Every row gives one point. Any point is a mix of the corners, with weights that add up to 1. It lies inside the corners' shape when no weight is negative. Is each point inside? If not, which corners have a negative weight?

Corners:
(1): 30.9, -22.8
(2): -39.4, 38.1
(3): -11.9, -2.5
Points:
-9.6, -2.6 => inside
20.0, -10.5 => outside (3)
-11.9, -1.0 => inside
-27.7, 24.1 => inside
-9.2, 14.9 => outside (3)

Corners:
(1): -1.8, 6.3, -33.5, -15.3, 5.9, 5.1, 4.7, 30.6
(2): 30.2, 16.4, -6.4, -2.8, 23.8, -21.8, -32.2, 15.1
(3): -6.0, 0.8, -9.3, 10.7, 41.3, -8.5, -17.3, 23.8
(4): 23.3, -34.8, 12.6, 12.7, -27.8, -51.2, 18.9, -14.7
(5): -60.6, -33.0, 0.6, 10.6, 2.1, 47.5, 2.4, -5.1
(6): -19.0, 10.8, -6.5, -32.2, 22.6, 34.6, 21.6, 5.6
(7): 8.8, -23.4, -12.5, 36.0, -25.4, -34.3, 26.3, -46.9
(8): 14.4, 13.9, 26.1, 28.6, -20.4, -63.1, 23.0, -13.4
(9): -27.6, -20.0, 9.5, 6.3, 4.6, 65.7, 18.5, 2.5
Points:
8.1, -4.4, 9.2, 15.8, -6.3, -35.2, 11.7, -4.1 => inside
5.8, -5.1, -13.3, 6.5, 12.4, -9.2, 1.5, -1.0 => outside (5, 8)
-10.0, -8.1, 6.5, 10.1, -1.6, 14.4, 15.6, -0.9 => inside
14.3, 23.6, -11.3, -7.2, 27.6, -18.9, -5.1, 12.1 => outside (4, 5, 9)
-40.2, -12.3, -5.9, 3.8, 10.4, 42.8, 13.2, 0.3 => outside (2, 4)
-28.0, -31.6, 11.1, 15.0, -15.9, 18.1, 22.0, -18.4 => outside (1, 2, 3)
12.2, 7.2, -6.3, 17.7, 1.0, -18.0, 7.4, 3.2 => outside (4, 5, 6)
-6.7, -5.4, -7.7, 17.8, 3.2, -1.7, 1.4, -2.6 => outside (4, 6)

Corners:
(1): -38.6, 17.2, 14.3, 14.2, 1.2, -18.2, 16.3, 6.8, 37.7, -13.8, -3.1, -4.8, 13.8, -21.9, -24.5, -18.3, -24.0, -4.1
(2): -7.6, -0.3, 20.5, 39.7, 16.8, 27.6, 21.2, -7.6, -16.3, -14.1, 48.5, -18.9, 24.6, 35.2, -18.1, -41.3, 11.8, -55.9
(3): -17.0, 0.9, 34.0, 11.9, 10.9, 20.8, 23.8, -18.6, -25.7, -20.0, 8.1, 15.0, 32.7, 2.7, -25.9, -13.3, 9.6, -7.3
(4): -12.7, -11.0, -24.7, -25.8, -16.0, 21.0, 7.6, 10.9, 18.9, -15.8, 16.2, 15.2, 21.4, -30.1, -44.2, 5.9, -33.6, -22.7
(5): -26.0, -7.0, 1.3, -9.4, 1.0, 17.4, 40.6, -8.2, 14.6, -44.9, -4.8, 0.6, 5.7, -5.1, 2.2, -21.3, -41.4, -17.8
(6): -25.7, -28.9, 4.2, 35.2, 16.1, 47.3, 23.7, -6.7, -15.5, -38.1, 12.8, 18.4, -5.0, -2.9, -19.9, -3.7, 27.8, -34.9
(7): -0.3, 1.4, -13.6, 3.4, -38.1, -17.5, -15.0, 14.0, 28.8, 13.5, -22.2, 11.0, 6.1, -2.8, -6.4, 1.1, 4.4, 10.4
(8): 18.5, 27.7, 22.7, 1.4, 3.0, 14.1, -25.0, -12.5, 20.7, 23.6, -52.2, -20.9, -34.3, 26.9, 5.7, 38.0, 34.6, -9.7
(9): 15.4, 25.4, -40.4, -16.9, -9.9, -20.9, -4.5, 0.0, 9.7, 26.5, -16.5, -29.8, -42.8, 18.9, -40.2, 24.5, 3.7, 16.8
(10): 28.3, -13.5, 4.7, 17.4, 0.3, -13.0, -35.3, -10.1, 45.3, 39.0, -29.5, -12.4, -30.2, 25.2, -7.6, 27.3, -10.1, 52.7
(11): 19.2, 1.3, -16.5, 18.9, 8.8, 22.6, -20.1, -38.0, 29.1, 65.6, -35.3, -10.7, -18.9, -3.6, 18.7, 36.3, 32.0, 35.2
(12): -38.7, -31.8, 55.4, 21.6, -14.0, 26.8, -4.3, -26.4, -27.3, -53.2, 45.4, -23.8, 9.6, -9.9, 11.3, -12.0, 7.4, -49.7
(13): 40.8, 0.8, 35.6, 23.8, 10.7, 31.3, -7.5, -6.6, 5.1, 31.1, -35.0, -43.9, -13.6, -20.6, 14.5, 14.9, 32.5, 24.2
(14): -15.9, 17.2, -17.3, -2.9, 17.9, -6.4, -21.3, 36.8, 19.2, -5.4, -11.3, 32.3, -14.9, -11.9, -16.6, -6.9, -21.9, 11.8
(15): 25.9, 15.9, 22.2, 30.8, -23.6, 6.2, 6.8, -9.6, 30.8, 25.5, -9.3, -11.1, -51.6, -0.1, 3.4, 33.1, 47.0, 24.2
(16): -4.9, 9.8, 0.6, -26.3, -19.0, -5.6, 11.2, 42.5, 32.5, 30.8, -24.8, 10.1, -26.7, 19.0, -8.1, 10.1, -1.6, 39.9
(17): 0.5, -35.5, 14.1, -5.6, 25.8, -6.9, 6.6, -9.1, -25.0, -46.5, 10.1, -13.3, 13.2, -14.0, 13.5, -23.4, 29.6, -37.1
(18): -1.4, 1.1, 21.9, 24.0, 34.6, 32.3, 12.0, -13.9, -14.7, -57.8, 46.0, -23.0, 31.7, 1.1, -3.7, 24.4, 12.8, -28.9
(19): -19.2, -22.4, -20.8, -2.6, -15.9, -23.9, 16.2, 39.7, 11.6, 34.9, -8.9, 8.1, -2.5, -8.2, -37.7, 4.9, -53.9, -13.8
Points:
-0.9, -7.6, 9.2, 10.7, -1.6, 7.7, -4.0, -3.5, 12.9, 1.3, 1.8, -7.8, -4.1, 6.3, -10.9, 3.4, -1.8, -1.0 => inside
-10.1, 2.4, -6.2, -2.2, 6.4, 6.2, 9.6, 3.9, 10.9, -4.8, -13.1, 2.4, 7.4, -11.0, -14.9, 1.9, -6.1, -2.3 => outside (2, 10, 12, 15)
-9.1, -3.6, 8.7, 4.8, 0.4, 6.9, 7.0, 2.4, 6.2, -14.1, 3.1, -5.8, 0.6, -5.1, -14.0, -2.2, -0.3, -12.1 => outside (11)
0.4, 0.1, 5.9, 12.0, 0.7, 6.6, -2.9, -1.2, 2.6, -3.1, 0.5, -11.3, -3.8, 0.0, -17.4, 3.7, 6.1, -11.5 => outside (5, 11, 16)
-1.5, 0.6, 21.2, 11.8, 8.0, 18.8, 6.2, -10.3, 4.8, -11.4, 2.4, -7.2, 10.2, 0.8, -0.9, -2.5, 8.6, -6.9 => outside (6, 9, 19)
-9.2, -3.4, 4.2, 9.4, 3.5, 6.7, 5.4, 4.4, 7.3, -4.8, -3.0, 0.0, -4.2, -4.5, -13.8, 0.1, 1.0, -6.1 => inside

Corners:
(1): -15.2, 25.3, 6.9, -10.0, -22.7, 20.1, 25.7, 3.1, 44.0, -6.9, 29.5, -26.8, 36.1, 19.1, 2.4, -1.8, -25.8, -4.1, -15.1, 16.9
(2): -2.5, -28.6, 12.5, -24.5, -11.0, -6.3, 37.7, -12.7, -11.9, -1.9, -26.2, 4.7, -13.3, 8.1, 19.3, 16.7, -2.2, 22.1, -3.1, -15.0
(3): -50.7, -19.8, 7.1, -25.5, 2.4, 20.4, 27.5, -25.1, -17.2, 37.8, -2.6, 22.9, -4.2, 15.9, 3.9, -8.3, 26.5, 6.2, 11.7, -14.9
(4): 34.7, 13.6, 19.8, 17.0, 40.8, -21.6, -29.0, -17.3, 15.3, 10.4, -17.9, 46.6, -20.7, 11.8, -32.3, -6.5, 18.5, 37.8, -29.5, -23.8
(5): 18.7, -8.6, 6.7, -19.9, -9.2, 1.9, -18.3, -2.8, 49.5, -6.6, 17.7, -5.0, 17.2, -8.4, -10.3, -29.8, -4.6, -21.2, 3.0, 26.0
(6): 33.2, 29.2, -20.3, 1.2, -8.2, 3.0, 34.2, 37.8, 67.5, -21.2, 17.7, -9.5, 31.3, -20.8, 10.3, -29.0, 19.9, -12.2, 21.1, 15.3
(7): 37.3, 23.1, -1.5, -32.1, -2.4, 25.9, 1.1, 30.0, 28.0, -2.2, -13.9, -15.4, 20.7, -7.5, 8.7, -18.0, 6.3, 8.3, 7.1, 18.9
(8): 20.4, 43.8, 13.5, -16.4, -24.6, -3.1, -8.2, 42.0, 82.8, -33.0, 32.9, -11.5, 6.5, -16.5, -1.6, -35.5, -0.4, 10.5, 19.9, 8.0
(9): 5.2, 19.8, -3.1, 20.1, 21.9, -20.3, -32.5, -39.8, 20.2, 12.4, -21.7, 27.0, -35.6, -48.3, -7.5, 12.2, 25.5, 35.6, -9.5, -6.4
(10): -55.9, -10.8, 65.0, -12.6, -26.4, -8.9, 8.0, -19.0, -59.7, 16.3, -33.0, 14.0, -4.6, 40.8, 27.4, -1.2, -6.2, 0.8, -9.1, -1.2
(11): -29.5, -31.6, 39.6, 8.8, -16.2, -6.8, -1.9, 34.6, -29.2, 33.2, -21.4, -9.9, 28.4, 3.0, 11.9, 10.9, -33.5, -20.9, -15.9, -9.3
(12): -47.2, -37.2, 27.7, 16.8, 10.9, 17.9, 6.1, -1.5, -40.7, 3.2, -22.1, -4.8, 29.0, -4.6, 42.4, -0.8, -4.6, 15.5, -0.2, -26.1
(13): 8.4, 27.6, 16.4, 13.1, 44.6, -27.8, -28.5, -20.9, 19.5, -2.2, -21.8, 18.1, -63.6, -28.0, 2.0, -10.1, -2.3, 19.6, -9.5, 3.6
(14): -4.3, 24.6, 38.5, -26.2, -6.9, 8.0, 14.5, 9.8, -32.3, -5.3, -49.5, -9.7, 12.2, 11.9, 23.2, -15.1, -13.5, -25.3, -23.8, -44.1
(15): 24.2, 38.9, -18.0, -16.6, 34.0, -48.0, -41.0, -29.9, 36.0, 22.5, 5.4, 40.5, -21.4, -8.4, -42.8, -38.0, 9.8, 35.8, -31.5, -0.6
(16): -37.8, -36.2, 15.5, 13.5, -2.6, -0.3, 8.1, -17.7, -41.5, 18.7, 2.6, 10.8, 15.9, 2.4, 36.8, 16.4, -10.6, -19.5, 33.9, -18.6
(17): 16.0, 11.5, 6.7, -6.0, -31.3, 15.3, 24.9, 19.7, 37.9, 1.9, -6.8, -6.0, -6.0, 24.8, 20.1, -32.2, 2.8, 24.0, -4.4, -20.5
(18): 3.4, 24.8, -1.1, -7.7, -19.0, 22.1, 17.8, 16.6, 53.1, -32.2, -3.0, 10.6, 9.2, -13.7, 11.9, -27.0, -26.1, 12.3, 6.4, 12.2
(19): -5.6, -0.6, -23.5, -14.9, -7.7, 7.9, -22.3, 38.0, 35.3, -16.7, 5.0, 5.2, -1.4, -13.2, 6.3, -13.4, 13.4, -2.2, 5.6, 17.2
(20): -32.9, -31.5, 29.8, 20.6, 4.9, 7.4, 2.8, -15.5, -74.4, 13.0, -19.3, -3.3, 6.3, 7.8, -14.4, -5.9, -6.7, -7.8, -0.8, -28.8
(21): 6.4, 30.8, 0.1, 2.2, -12.0, -8.0, 5.8, 16.4, 61.3, -18.6, -14.2, -18.8, 26.1, 11.5, -5.1, -16.4, -8.8, -2.6, 20.7, 5.6
Points:
-9.8, 0.5, 14.4, -2.3, -2.8, -2.0, -0.1, -0.7, 10.1, 0.0, -4.3, 3.9, 2.7, 0.1, 5.9, -10.0, -4.1, 3.0, -2.0, -3.2 => outside (7)
-11.3, -2.7, 19.0, -3.3, -5.7, 1.1, 5.0, -1.0, -3.9, 1.5, -8.9, 1.4, 5.5, 4.1, 5.8, -9.7, -2.6, 2.5, -0.5, -5.4 => inside
18.9, 13.4, 1.4, 0.9, 2.8, -9.7, -6.3, -2.0, 40.8, 2.2, -1.3, 10.1, -10.0, -11.2, -8.4, -15.8, 5.4, 16.0, 4.9, 0.8 => outside (1, 10, 12, 14, 19)
-5.2, 6.6, 12.2, -2.9, -2.6, -2.4, 4.4, 4.8, 14.9, -3.5, -5.1, 3.6, 1.6, 2.6, 7.0, -14.2, -5.6, 2.0, 1.4, -4.4 => outside (7, 9)
-9.7, 1.9, 12.4, -0.3, 1.6, -3.0, -0.2, -4.7, 4.6, 4.5, -7.6, 10.9, -2.0, 1.5, 0.7, -11.2, -1.1, 7.4, -4.0, -8.7 => outside (7)

Corners:
(1): -16.7, -18.9, -6.2, 3.3, -3.8, 26.3, -10.1, -22.6, 14.3, -12.4, -35.5, 20.1, -3.6, -27.4, 32.7, 0.1, -3.2, 48.5, -8.0, -0.8
(2): -11.1, 25.3, 23.4, 20.1, 10.6, 4.8, 10.9, -19.4, -20.8, 14.5, -13.3, -34.4, 24.8, -33.7, 15.3, -4.3, 24.1, 0.6, 34.6, 25.6
(3): 13.5, -21.0, -25.1, -12.6, -11.4, -36.3, -23.9, -12.0, 12.7, -5.9, 16.7, 2.7, -28.8, -26.3, -10.3, -3.6, -25.5, -2.9, -27.5, 19.6
(4): 4.4, -12.7, -5.2, 2.8, 18.4, 4.4, -6.4, -15.5, -25.9, -38.5, -0.5, -9.5, 9.0, -13.7, -44.0, -6.3, 51.9, 12.3, -32.6, -24.5
(5): 31.5, 30.5, 34.2, 15.6, 0.5, 32.5, 29.3, 10.5, 37.2, 23.2, -24.5, 29.7, -45.5, 3.7, 20.0, 1.7, -24.4, 26.9, -11.0, -28.6
(6): 19.0, 51.6, -10.5, 55.5, -19.4, -2.9, 6.2, 11.5, 0.6, -9.4, 6.1, -8.7, 7.7, 2.4, -17.4, 28.2, 11.5, 17.2, 10.0, -44.9
(7): 25.4, 13.0, 19.1, 13.1, -4.5, 57.1, 35.9, 24.4, 41.9, -43.1, 16.5, -33.5, 8.8, 0.8, -11.7, 12.2, -35.8, -0.7, 0.4, -23.4
(8): -10.4, -1.9, 20.7, 10.4, 14.4, 5.6, -22.9, 6.6, -16.0, 19.8, 2.2, 18.4, 7.9, -3.8, -18.4, 2.8, 2.5, -19.4, 14.7, 8.5
(9): 0.6, 11.2, 9.1, -11.8, 27.6, -21.5, -10.4, -14.1, -7.9, -60.7, -4.3, -1.1, -41.1, 11.9, -2.7, 3.9, 19.4, 54.9, -7.9, 22.2
(10): -55.0, -15.0, 18.4, -6.4, 3.8, -17.1, 2.5, -6.1, -17.2, -59.1, -13.1, -6.2, -22.0, 1.5, 30.8, -25.3, 1.9, 51.2, 19.7, -19.8
(11): 14.0, 6.0, 16.2, 28.9, -13.9, -0.3, -45.0, 33.5, -17.1, 18.4, -26.6, -27.2, 2.4, -32.6, 12.6, 5.7, -6.2, -15.4, -15.9, 28.3
(12): 30.3, 6.4, 20.0, -3.1, 11.5, -13.8, 35.2, -13.7, -5.1, -15.7, -19.0, 21.2, -18.3, 26.0, 32.6, -15.1, 29.5, 44.3, -28.8, 4.3
(13): 18.8, 18.8, 30.8, 27.3, -24.2, 20.9, -6.5, 16.3, 59.6, 20.2, 10.1, 0.5, 15.6, -5.9, 0.2, -4.9, 33.1, -17.4, 19.0, -48.4
(14): 4.9, 4.0, -20.8, -0.1, -35.1, -6.5, -21.8, -17.0, 62.3, -20.6, -17.7, -8.2, -12.5, 19.1, 3.7, -20.3, 18.3, 0.5, 8.2, -20.4
(15): -17.2, -25.6, -8.9, 38.0, 19.0, -10.7, 4.0, 28.1, -11.2, -17.6, 3.0, -52.9, -20.5, -7.9, 39.8, 39.7, 15.4, 1.6, 5.3, 26.0
(16): 8.3, 25.0, 13.6, 17.0, 5.3, 21.8, -10.0, -16.2, 14.4, 36.2, 27.7, -1.2, 24.6, -15.4, 3.1, -24.5, -8.8, -7.7, 3.3, -3.0
(17): 0.2, 32.7, -21.9, 3.0, -11.0, 24.4, 2.6, 53.6, 17.0, 2.1, -10.1, -35.8, -1.1, -39.0, -0.9, 6.6, 24.5, 4.8, 4.5, 2.6
(18): -27.4, 29.8, 13.2, 44.2, -22.1, 42.7, -1.8, 33.3, -44.7, -52.6, -13.3, -18.3, -31.9, -16.3, 5.2, 11.0, 29.5, 29.1, 24.6, 11.6
(19): 23.0, 45.3, 3.3, 54.1, 1.2, 63.0, -43.0, 28.8, -7.9, -41.8, -28.5, -1.0, -9.3, -28.5, 13.5, 23.7, 5.8, -45.2, 21.5, -15.1
(20): -78.8, 15.6, 34.5, 7.3, -18.4, -4.4, 19.4, -8.7, 64.4, -57.2, -30.7, 49.6, -25.7, 7.4, -16.0, -30.8, 16.8, 54.2, 14.9, -17.6
(21): -36.4, -23.8, 11.7, -37.4, -15.3, 28.0, 4.4, 5.1, -18.3, 0.0, -13.4, -15.3, 1.1, -17.4, -5.3, 31.0, 21.1, 0.0, -52.0, 22.5
Points:
-8.4, 19.3, 9.0, 15.2, -8.7, 7.7, 1.7, 12.8, 0.1, -23.3, -9.0, -14.2, -18.6, -6.5, 11.5, 4.0, 3.8, 19.0, 2.1, 5.2 => outside (1, 4, 8, 13)
-6.6, 0.6, 4.5, 7.1, -0.9, 11.1, -3.0, -4.7, 7.6, -20.9, -14.0, 1.4, -7.4, -10.2, 6.6, -1.7, 10.7, 23.7, -4.4, -5.6 => inside
8.2, 5.8, -3.1, 12.4, -1.5, 9.3, 3.8, 9.0, -5.5, -26.0, -9.1, -22.0, -11.9, -11.3, 6.9, 11.7, 5.2, 16.1, -10.3, -1.3 => outside (8, 13, 16, 20)
-1.9, 13.3, 5.4, 11.7, -4.7, 16.5, 3.8, 3.2, 10.4, -19.7, -6.2, -4.9, -11.9, -8.9, 7.1, 1.6, 10.5, 15.2, -0.8, -6.9 => outside (8, 11)
-9.1, 1.1, 6.0, 0.7, -0.5, -9.8, 14.5, -4.8, 0.7, -18.5, -14.5, 6.4, -17.3, 2.9, 6.6, -0.6, 31.0, 35.4, -11.5, -3.8 => outside (7, 11, 16, 19)
-12.6, 7.8, 6.0, 7.5, -6.1, 14.5, -22.9, -2.3, 4.2, -13.9, -15.9, 2.9, -9.9, -19.8, 2.4, -7.0, 11.9, 7.8, 2.5, 0.6 => outside (6, 7, 12, 15)
13.7, -4.5, 5.0, -2.6, 10.8, 1.4, 2.5, 4.2, -20.5, -1.9, 1.4, -23.5, -4.6, -8.5, -6.6, 0.4, 15.5, 4.3, -23.7, 21.1 => outside (1, 6, 10, 13, 19, 20)
-2.0, 0.5, 2.3, 5.0, 3.9, 0.1, -1.3, -1.8, -9.7, -14.4, -4.2, -12.0, -8.6, -7.6, 3.5, -1.1, 11.2, 21.2, -8.4, 5.5 => outside (13, 19, 20)
-16.9, 12.4, 3.1, 37.8, 3.6, 11.3, -5.4, 18.1, -2.9, -26.6, 7.8, -26.7, -4.9, -23.8, 11.0, 13.7, 4.8, 2.8, 32.3, 4.8 => outside (4, 5, 11, 12, 14, 21)
